Every row gives one point. Two turns around zero, p and q, are shown by what they do to some points. Write where each new point lands after one turn and then the other. Backwards means that the second turn is done in reverse. Each puzzle has new turns, and all numbers are rounded.

Turn p:
[57 27] -> [ 43 -46]
[ 1 21] -> [20  5]
[-45 -45] -> [-56  29]
[-14  -3] -> [-7 12]
Turn q:
[ 18 -54] -> [53 21]
[19 24] -> [-25  17]
[-37  31] -> [-29 -39]
Where do these land?
q, then p: [-39 -26] -> [-27 -38]
p, then q: [38 63] -> [13 72]
q, then p: [ -8 -50] -> [ 11 -50]
q, then p: [-8 18] -> [-14  14]
p, then q: [17 -6] -> [18  1]

Turn p:
[-17 -65 -45 -17] -> [-36   3 -32  67]
[-12 -27  40  55] -> [ 26  18 -61 -28]
[ -7 -11   3  -1] -> [  1  -5 -11   6]
[ 29  95 -17 -29] -> [  8  -1 101 -28]
[-14  13  13 -44] -> [  6 -44  20   8]
[-4 15 12 52] -> [ 31  36 -13 -26]
[ 25 -20  -7 -16] -> [-36  -6  -3   2]
Turn q:
[ 37 -17 -14 -51] -> [-46   9   8 -47]
[-59 -44 -12  -2] -> [ 55  22  41 -19]
[28  0  1 15] -> [-14 -28  -7   2]
[-14  70 -34  23] -> [-22  16  10  77]
[ 8 -9 59 14] -> [ 26 -18 -52 -13]
Where do these land?
q, then p: [27 32 47 52] -> [-29  61 -25  39]
p, then q: [-35 -46 -49 -14] -> [ 30 -43  22  53]
p, then q: [-15  12 -29 -24] -> [ 25 -25 -22   8]
q, then p backwards: [-33 -19  36  13] -> [-37  12  24  29]
q, then p: [ 56  21  -4 -27] -> [ 35 -11  -6  54]

Turn p:
[-53 -27   3 -38  52 -25] -> [-32   5  29 -59  26 -47]
[-28  16  28  45 -26  22] -> [39  5 32 24 29 32]
[ 34 -49 -14  40   2 -27] -> [-18 -44 -28 -26  -3  49]
[ 25  -2  35 -35 -24  36] -> [ 18  35 -47  24  21 -15]
[ -3   1 -41  30  -4  30] -> [ 15 -49  11  27  -7  -2]
[-31  46 -53 -20 -42 -25] -> [-47   8  48  55 -31 -13]
[31 48  9 31 60 20] -> [ 68  -4   5 -29 -53  -5]
[ 23 -33  34 -54 -18 -32] -> [-45  45 -48 -17  19   0]
Turn q:
[-37  59 -53 -42  28  21] -> [ 46 -57 -24  34  13  57]
[ 36 -21 -39 -45  40   9] -> [ 12  15  32  12 -33  66]
[-28  -5  38  13  45  -4] -> [ 46  -8   7 -19 -23 -37]
[  7  42  16   9 -49 -40] -> [-12  15  -8  15  70 -25]
[ 54 -25  17  44 -36  49] -> [-81 -10  34 -36  -8 -14]
[-28  -6  30   0 -32  11] -> [ -8  -1 -35 -33  12 -19]
[ -3 -45  -8  21   3 -45] -> [ -5  46  -5  26 -30 -28]
Where do these land?
p, then q: [  3 -32  18   3 -21  -9] -> [ 15 -29   0   5 -24  15]
q, then p: [ 36  26 -38  15 -30 -30] -> [ 43 -17  47 -30   9  13]
p, then q: [ 24  47  21  36  40 -19] -> [-38   8   8 -38  48  35]
p, then q: [-31 -47  15 -55 -11 -14] -> [ 72 -13 -17  31 -12  -4]
q, then p: [-15  19  37 -39  27  56] -> [-17   5 -71   0  17 -42]
p, then q: [  0 -50 -34 -16   6  15] -> [ 16  27 -22  24 -46  -1]
q, then p: [ 45  -2 -29  86 -43  -7] -> [-10   7  87 -36  44  35]
p, then q: [-63  39  11 -29  34   9] -> [ 44  36  26 -13  51 -31]

Turn p:
[ 24 -35 -55  57 -12   9  29 -34   5] -> [-61  27  -2 -21 -44 -24  45  30  -5]
[ 31  -2  22  68  18 -24  52  64  51] -> [-21  77 -15  20   1  71  10  24 -60]
[  3  18  -6 -36  32 -24 -46 -48  25] -> [ 16 -77  -6  -2 -14  14  26 -31  -3]
[ -1  48 -30 -29 -54  34 -31   5  16] -> [ 40 -22 -44  38   8 -40  12  32  31]
[-27  43  14 -23  42  -9  34  23  42] -> [ 12 -12  21  66  -4  55 -16  -2 -10]
[-21  46 -23 -49   3 -27 -36   8 -23] -> [ 38 -45 -19   4  -3  19 -21  -8  58]
[-30 -46  56   9 -49  20  12 -31 -60] -> [  1  44  31 -32   9 -79 -36 -47  -1]
[-20 -20 -52   4 -52 -23   0  31  24] -> [ 21  16 -31 -10 -53  -9 -19  57   1]
[ 58  -2  53 -32  26  17   1 -11 -57] -> [-40 -17  -3 -19  81  -6 -20 -48   4]
[-29 -30  34 -34   8  32 -10   4 -15] -> [ 20 -15  45  -8  30 -27 -32  -5 -11]
[ 11 -21 -14  66  38  -6  -5 -10  -8] -> [-26  27  23 -38 -10  26  51  -1  -3]
Turn q:
[ -5 -30  77  -9 -26 -45 -50 -42  -4] -> [ 49  18  -9 -74 -36 -44  -1 -41 -28]
[-46 -48  -4  13   5 -20  12  44   6] -> [-17 -16 -24 -47  21  51 -16  15 -17]
[-45 -18 -44  63 -29 -34 -15 -23 -16] -> [ 21 -75 -32 -17  47   5  26 -26 -17]
[ 22 -12  46 -17 -11   6  27 -17 -57] -> [ 18 -14  -9  -9 -71 -26 -13  30   8]
[ -3  -8  29  -3   1 -17   9   2  32] -> [-19  23  -6 -31   5 -16  -8  -1  -9]
[ 12 -27  11 -22  27  27   2  51 -11] -> [ -8  19  14  -6 -24  49 -34  20  21]
[ -7  34 -16 -50 -37  18   4  40 -29] -> [ -1  -6  43  39 -29  27   1  28 -48]
[40 88 21 15 36 55 -4 -4 12] -> [-35  32  58  43 -18 -27  47  -8  61]
[-13  78 -53   1  35  68 -11 -39 -15] -> [ -3   6   7  95  -1  13  78 -16  35]
[ 46  -7 -23  11  42 -48   7 -14  21] -> [ 24  20  -9  -3  57 -32 -21  22  36]
[  7  14 -10 -53 -13 -21  38 -11  81] -> [-41  62 -13  23  36 -37 -22  13 -50]
[ -8 -64 -36  51 -28  12 -20  12 -21] -> [ 13 -70 -21 -10  14  38 -36 -37   8]
Where do these land?
q, then p backwards: [  5 -34 -18 -22 -16   4  33  16  58] -> [ 40 -17  27 -21 -13  -7  54  27  -8]
p, then q: [ -7 -23  30 -40  -6  44  -9 -49  10] -> [ 47  -8 -32 -59   1 -19  -9  18   9]
q, then p: [-39 -40  42  -7  51  -9 -45  -1 -32] -> [-31 -44 -41  52  28 -39 -10  32   2]
q, then p: [-16   2   1   1 -11  37 -27  34  37] -> [ 14  -4  39  22   7 -36  17 -32  10]
q, then p: [-45   3  -3  23  11  45  48  27 -11] -> [ 17  26  49  18 -22 -31 -16  50  -1]
q, then p backwards: [-13 -15 -33  25 -39 -61 -25  42 -36] -> [ -2 -36  21 -49  45   8 -61  23  24]
q, then p backwards: [ 57  32 -35 -52 -15  36   4  16  12] -> [-47  18  18 -12   1  34  73  15  20]
p, then q: [ 56  -7 -51   8 -36 -62 -31 -66  -4] -> [  8 -19 -59  53  30  11 -31  13 -86]
p, then q backwards: [  2  42  20  -8  51  37 -29  -8  30] -> [-22  42 -62  24  -6  -2 -30   3 -19]
q, then p backwards: [-30  37  27  -6   5 -35   5 -43 -19] -> [  7 -11 -14  41 -30  23 -42 -23  27]
p, then q: [-24 -13  64  16 -42  13  59   2 -18] -> [ 42  -5  35 -16   9 -42  75 -11   5]
p, then q: [ 54  17 -45  62  48 -48  17  29 -27] -> [-75  21 -14  67 -19  47  34  -7 -29]

Turn p:
[-52  12  45   5  29 -50  30  25 -48 -24 -16  34] -> [  8  35   1   0  -8   9 -37  29   0   8  92  44]
[  8 -73 -33  -4 -55 -49 -44  -5  60 -57  16 -63] -> [-22  -5 -70   5  59   4  68  80  25   2 -45 -49]
[ -8  43  37  28 -24   3  26 -48  14  38   6  -7] -> [-11  -4  11 -25  -5 -18 -19  -1 -58 -15 -34  55]
[-23 -19  -2  37  -1   3 -13  11 -51  33 -36 -16] -> [  8  -6  18 -20  29 -22  40 -31 -11  -5  52  15]
[13 11 -1 24 15 -3 33 53 -9 16 24  7] -> [ 18 -13  39 -40  -3  33 -19   2  25  10  12   8]
[-33 -65  -2 -14  32 -34  28 -20  24 -30 -34  21] -> [-37  -5 -49  35  51  -7 -41  14  18  19  40  -4]
[ 13  28  22  13  19  50 -18 -14 -30  29  50 -12] -> [ 19  17  72  -8 -17 -10  -2 -18 -42  -7 -23 -21]
[-27  -3   5 -55  50  19 -29 -23  44  -4 -43 -59] -> [ 61 -10 -60  43  25 -44 -22 -14 -29   8 -13 -39]
[-23  25  10 -50 -17  42 -18 -22  38   1  16  21] -> [-10  11 -26  11 -55 -26 -19 -10 -28  29 -38 -23]
[-31 -13 -27 -54  38  25  42  53   8 -30 -29  40] -> [  7 -24 -28  12 -34  -9 -58 -15  61  36  50 -31]
[ 41  21   4  29 -33 -17  50 -34 -54  19  18 -35] -> [ -8 -42  63   0   3   0  21  30 -17 -49 -11  54]
[ 34  45 -58  52   5  14   7  52 -22 -51  46  36] -> [  2  40  57 -40 -34  20  -1   5  98 -29 -16  -5]
[ 35 -21 -54 -21 -11 -21 -47  -3  19  28   0  -3] -> [  2  -8 -14  33  19  23  55 -24  24  26 -42  -8]
[ 55   8  56  10 -47  19 -50 -24   8  29 -19  34] -> [-35  14 -16  -6 -29  49  34 -46 -66 -35 -24   0]
Turn q:
[-55 -21 -16 -52 -12 -52 -10 -14  34 -39   9   2] -> [ 30   9   7   0  19  -6 -66  73   6 -18   8 -29]
[ 83   2  18  43  14  -2 -25  -6 -25   8   8  57] -> [  7 -37  -5  16  48 -14  54 -44   1  43 -48  26]
[ 36   8  27  28  -3   2   5 -14   6  25 -10  15] -> [ 13 -30   3  13   5  -1  40 -34   9  -5  -7   1]
[-81  32  -8  -7 -29  -8  -5  23 -54 -12  21 -38] -> [  8  76 -39  13 -44 -23 -26  25 -37   5  36  -1]
[-33   5 -12 -47 -23  26 -21 -34 -45  31   7 -58] -> [-32   5 -40  48 -53  10 -40  18  -6 -12  37  36]
[ 97  -9  15  44 -33  10  20   7  12 -25 -29   1] -> [-15 -15  -2   6  22  21  43 -61  12 -24 -82 -25]
[ 59 -22  11  26   0 -21  12  14  11  32  36   7] -> [-16 -35  28  16  34 -33  14 -48 -20  -4 -14 -12]
[-46  66 -19 -53 -24  32 -45  10 -19   8   4 -15] -> [ 31  22 -36  -8 -59  16 -47  18 -34   4  14  60]
[ 70  19 -11  64  -5 -25  52 -21  19  38 -47  42] -> [ 12 -54  -9 -11  48  34  91 -43 -18 -28  -8 -30]
[-28 -82 -32  -1  31 -16 -16  31  20 -17 -34  11] -> [-42 -15  -5 -62  23 -29 -20  49  37  14  -3 -39]
[ 41  -1  10  70 -20  44  25 -38  23   6  20  53] -> [  3 -32  49  22  -6   9  93  -5 -13   3 -45   1]
[-30  33 -31 -36  42  15  -1 -15 -34 -31  28 -40] -> [-17  49   2  16  -9  45 -46  16 -15  40  35  23]
[-62  59   5  -7   8  14 -46  -5   8   6  15 -75] -> [ 29  20 -12  12 -87  18 -55  -8 -14  32  45  -6]
[-11 -33 -10 -33  12   0  40  51  38   2  -5  14] -> [-19   7  37 -59  24 -16 -20   9   6 -42   8  -2]
[-41 -55  51 -40  42 -20  15  11   8 -33 -23  24] -> [  9  28  22 -25  37 -31 -19  35  85  -9  23  -4]
Where do these land?
q, then p: [-26 -40  -6 -34 -31 -76 -35  14   4  50 -49 -55] -> [ 13  31 -15  27  49 -14  70  50  60  25 -35 -44]
q, then p backwards: [ -2  28  -5 -28 -24 -38 -30  71  -8   3 -56 -26] -> [-23  31  29  24  12  32  -2  22  71 -20 -59   1]
q, then p: [ 25 -35 -71 -18  12  -6 -27 -16 -14 -22  20  17] -> [ 29  10   2 -11  19 -13   8 -50   5  42  59 -16]
p, then q: [-22 -17 -35   8  50 -10 -48 -23  17 -31  -2  43] -> [ 46 -24   7  -7 -29  48   6 -17 -32  35  37 -27]
p, then q backwards: [-18  31  44  -2 -16   4  55   4  26   8  42  -9] -> [-27   1 -52 -32  -8  21 -43  21  37  -7  20  10]
q, then p: [ -5 -31  -6  36  -3 -58   7  47   6   1 -70 -45] -> [ 51 -26 -20  46  27 -55  20  47  21  12 -44 -15]
p, then q backwards: [ 19  -3 -19   6  32  55 -61 -56   6 -55  49  -7] -> [  3 -43  31  36 -57 -26  41  18   6 -69  35 -31]
p, then q: [ 24 -10 -60  12  29 -37 -33 -35 -19 -16  24 -15] -> [ 32   3  33 -37   3  27  42 -41  22  13  17 -40]
q, then p backwards: [ -7   5  31  35 -18  33  -2  -5 -38   4  23  32] -> [-21  26 -31 -15 -29 -17 -39 -26 -27  15   5  -5]
q, then p backwards: [-21   3  38 -12 -46  40  63   9   5 -19  22  17] -> [ 25  53  -2  37  -6  -3 -31 -33 -51 -32  21  -4]
p, then q: [  8   8  88 -20  23  29  47  54 -15  20  10  11] -> [-35   3 -13  56 -36 -49 -35  -8   6  14 -46  62]
q, then p: [ 18  48  65   5 -34  14  45  -2  18  16  30  38] -> [-43   3  10  13 -11  39 -44  19  -9 -80   3  25]
q, then p: [-13  11 -63   0  54  15 -22 -74 -34 -27  -6   0] -> [ 10 -22  48 -66  -8 -15  -2 -63   1  54   3 -29]
q, then p backwards: [ -7  28  14  17 -13  68  38  22  24  43  40  17] -> [ 11  47  15  21 -39  22  -8 -13 -73  40   8   7]
p, then q: [ 29 -27 -15  -6 -16 -33   2  -8  20  25 -78 -19] -> [-57 -13  30 -13  35  27  30  51  -2  24  -1 -13]
